Every row gives one point. A path goes straight from each point to the next, and from the last back to the first. The post is the endless flat space through its rows: a point in 2 columns, a line in 3, a plane in 4, and so on, so that a path can go around it. How many times does the path go around the post? Going back the other way cancels.

Post (1 x 2)
[[0.03 0.14]]
Path (32 x 2)
[[ 0.10  0.52]
 [-0.05  0.32]
 [-0.22  0.14]
 [-0.08 -0.08]
 [ 0.20 -0.07]
 [ 0.32  0.20]
 [ 0.21  0.66]
 [-0.33  0.60]
 [-0.22  0.20]
 [-0.06  0.00]
 [ 0.06 -0.04]
 [ 0.26  0.15]
 [ 0.19  0.26]
 [-0.11  0.47]
 [-0.16  0.24]
 [-0.22 -0.35]
 [ 0.15 -0.15]
 [ 0.00 -0.18]
 [-0.34 -0.08]
 [-0.27  0.41]
 [ 0.15  0.75]
 [ 0.09  0.34]
 [-0.09  0.27]
 [-0.20  0.12]
 [-0.09 -0.11]
 [ 0.19 -0.19]
 [ 0.23  0.22]
 [ 0.21  0.49]
 [-0.06  0.33]
 [-0.13  0.16]
 [-0.48  0.40]
 [-0.05  0.42]]
Times around: 3

Post (3 x 4)
[[-0.07  0.25 -0.51 -0.23]
 [-0.15  0.17 -0.12  0.39]
 [ 0.03 -0.37  0.08 -0.26]]
Path (24 x 4)
[[-0.10 -0.05 -0.42  0.36]
 [-0.42 -0.07 -0.43  0.13]
 [-0.39 -0.07 -0.17 -0.46]
 [-0.22  0.66 -0.49  0.00]
 [ 0.23  0.20  0.09 -0.17]
 [ 0.04  0.39 -0.23  0.04]
 [-0.24  0.44 -0.05 -0.30]
 [-0.35  0.13 -0.05  0.05]
 [-0.06 -0.58  0.03 -0.56]
 [-0.14  0.31 -0.79  0.40]
 [ 0.21 -0.17 -0.32 -0.06]
 [ 0.12  0.14 -0.29 -0.21]
 [-0.06 -0.06  0.12  0.00]
 [-0.08  0.01  0.09 -0.04]
 [ 0.13  0.56 -0.36 -0.21]
 [ 0.21  0.10 -0.25  0.09]
 [ 0.17 -0.31 -0.19 -0.09]
 [ 0.27  0.33 -0.07  0.13]
 [ 0.03  0.12  0.02  0.00]
 [-0.21  0.01 -0.17 -0.67]
 [-0.27 -0.28  0.07  0.07]
 [-0.37 -0.01 -0.70  0.18]
 [-0.01  0.02 -0.42  0.25]
 [ 0.09 -0.13 -0.10  0.01]]
Times around: 1

Post (7 x 8)
[[-0.05  0.24  0.39 -0.22 -0.18  0.07  0.30  0.06]
 [-0.03  0.17 -0.05  0.03  0.23  0.30  0.08  0.34]
 [ 0.20 -0.10 -0.07  0.63 -0.55 -0.23  0.22  0.14]
 [ 0.09  0.01 -0.11  0.29 -0.18 -0.20  0.54  0.00]
 [-0.19  0.07 -0.09 -0.08 -0.13  0.00 -0.32  0.09]
 [-0.04 -0.17  0.01  0.08  0.54  0.45  0.11 -0.01]
 [ 0.22  0.06 -0.11 -0.03 -0.44  0.06 -0.02  0.10]]
Path (18 x 8)
[[ 0.07  0.57  0.09 -0.40 -0.09  0.14 -0.11  0.30]
 [ 0.37  0.10  0.16 -0.26  0.06  0.22 -0.17  0.38]
 [ 0.30  0.25 -0.20  0.19  0.18 -0.23  0.37  0.02]
 [ 0.15  0.16  0.04  0.15 -0.19  0.29 -0.58 -0.28]
 [-0.20  0.48  0.02 -0.20 -0.08  0.47 -0.58  0.16]
 [ 0.08  0.06 -0.10  0.40  0.11  0.04 -0.28  0.03]
 [ 0.45 -0.08  0.05  0.06 -0.17  0.37 -0.29  0.53]
 [-0.49  0.11 -0.12 -0.61 -0.26 -0.22  0.15  0.35]
 [-0.35  0.00  0.32 -0.14 -0.32 -0.08  0.02  0.18]
 [ 0.01 -0.04  0.04 -0.44 -0.46  0.46  0.42  0.00]
 [-0.22  0.16  0.44 -0.11 -0.13 -0.11  0.18 -0.50]
 [ 0.32  0.46 -0.12  0.20  0.28  0.43 -0.16  0.60]
 [ 0.27 -0.22 -0.04  0.04  0.26 -0.01  0.31  0.15]
 [ 0.28 -0.08  0.19 -0.07 -0.05  0.09 -0.18 -0.42]
 [ 0.38  0.10  0.16  0.71 -0.22  0.43  0.16  0.13]
 [-0.09 -0.39 -0.27 -0.17  0.13  0.42  0.38 -0.16]
 [ 0.13 -0.11 -0.27 -0.32 -0.19  0.23  0.31 -0.16]
 [ 0.27  0.69  0.26  0.20 -0.43  0.45  0.42  0.47]]
Times around: 1
